Each row is a point. The points of each table are mixes of a few directions, plus a little noise. Count the directions of each table, and those that both share. Where both have some left over, give the other angles between the two spaces (their principal angles), to ten degrees, smallest first.

First:
[[-0.2 -0.2]
 [-0.3 -0.2]
 [-3.5 -5.7]
 [ 4.1  6.0]]
Second, 4 rows:
[[-5.2  3.5]
 [ 2.9 -2.0]
 [ 5.0 -3.4]
 [-2.7  1.8]]
Directions: first 1, second 1, shared 0; angles 90

First, 5 rows:
[[ 1.7  0.8 -0.5]
 [ 0.1  0.1 -0.1]
 [ 0.8  0.4 -0.2]
 [ 6.7  3.2 -2.0]
 [-9.6 -4.5  3.1]]
Second, 6 rows:
[[ 6.9  3.3 -2.2]
 [ 3.1  1.5 -1.0]
 [-3.2 -1.5  1.0]
 [-5.8 -2.8  1.9]
 [ 5.3  2.5 -1.7]
 [-6.2 -2.9  1.9]]
Directions: first 1, second 1, shared 1

First (8 x 4):
[[ 0.9  5.1  5.8  3.6]
 [ 5.8  4.0  2.1 -2.0]
 [ 5.0  5.5  0.4 -4.4]
 [-0.6 -2.6 -3.8 -3.0]
 [-1.9 -4.0 -3.2 -1.0]
 [ 0.2 -4.1  1.4  4.0]
 [-5.5 -0.6  1.1  3.9]
 [-3.7 -3.3 -4.0 -1.5]]
Second (8 x 4):
[[ 6.0  1.3  1.6 -1.1]
 [ 5.1 -2.2  1.8  1.6]
 [-3.1 -1.3 -0.3  1.6]
 [-3.9 -4.8 -5.9 -3.0]
 [-6.1  1.0  2.6  5.0]
 [ 0.6 -1.6 -3.4 -3.6]
 [ 6.5  5.5  4.5 -0.1]
 [-5.1  2.1 -0.9 -0.4]]
Directions: first 3, second 3, shared 3

First (6 x 6):
[[ 3.7 -1.8  5.7  0.8 -0.8 -1.2]
 [-2.2  2.1 -3.5 -2.1  7.3 -1.1]
 [-3.4  4.2 -6.6 -4.9 -0.8 -1.7]
 [ 2.1 -4.1  4.8  5.4 -1.4  3.0]
 [ 2.3 -3.2  4.3  3.8 -5.3  2.2]
 [-2.5  2.8 -4.7 -3.0  0.9 -1.0]]
Second, 9 rows:
[[12.9 -3.2  1.7 -2.4 -5.4  3.1]
 [ 4.4 -1.4  2.6 -0.4 -3.5  0.3]
 [ 1.1  0.5 -7.2 -1.8  5.2  3.4]
 [-1.9  0.6 -2.1  0.0  2.3  0.5]
 [ 2.0 -0.1 -4.8 -1.4  3.1  2.8]
 [-5.8  0.9  7.0  2.9 -3.4 -4.8]
 [-7.1  1.6  2.4  2.1  0.4 -3.1]
 [-0.3  0.1 -0.6 -0.1  0.5  0.2]
 [-5.5  1.2  1.4  1.5  0.8 -2.4]]
Directions: first 3, second 2, shared 1; angles 90

First, 7 rows:
[[  4.5  -2.1  -1.9   2.7   2.4   2.2  -0.9  -1.0]
 [  1.0   0.0  -4.9   4.0   2.8   0.2  -3.2   1.9]
 [-11.9   6.1  -2.8  -1.1  -2.1  -5.8  -2.5   6.7]
 [  8.1  -3.6   1.9   0.6   1.6   3.5   1.4  -4.7]
 [ -1.9   3.8   1.6  -1.6  -0.3  -3.9  -0.6  -0.1]
 [  2.0  -2.9  -0.4   0.5   0.1   2.9   0.9  -0.6]
 [ -1.6  -1.3   6.5  -5.3  -4.0   0.8   5.0  -2.5]]
Second:
[[-0.5  2.3 -3.3  5.6  1.8  1.7 -4.7  4.9]
 [-1.4 -0.2 -6.4 -8.0  4.8 -3.0 -0.1  2.9]
 [ 3.8 -2.1  3.1  3.7  2.7 -1.2  3.6 -4.7]
 [ 0.3 -3.9  2.8  4.1 -5.2  1.0  2.9 -6.1]
 [-1.8 -2.2  0.0 -7.0 -3.2 -1.3  2.7 -2.6]
 [-0.7  6.5  2.4  0.1 -0.1  2.4 -4.9  6.6]
 [-0.4 -5.9  1.5 -2.1 -4.7 -1.3  5.6 -7.8]
 [ 2.5 -1.3 -3.1  5.5  5.8 -1.4  0.3 -0.4]
 [-0.1  3.2  2.4 -0.3 -0.7  1.3 -1.8  2.7]
 [-1.7  3.9  0.2 -1.5 -1.5  1.8 -3.6  4.8]]
Directions: first 3, second 4, shared 1; angles 40, 60
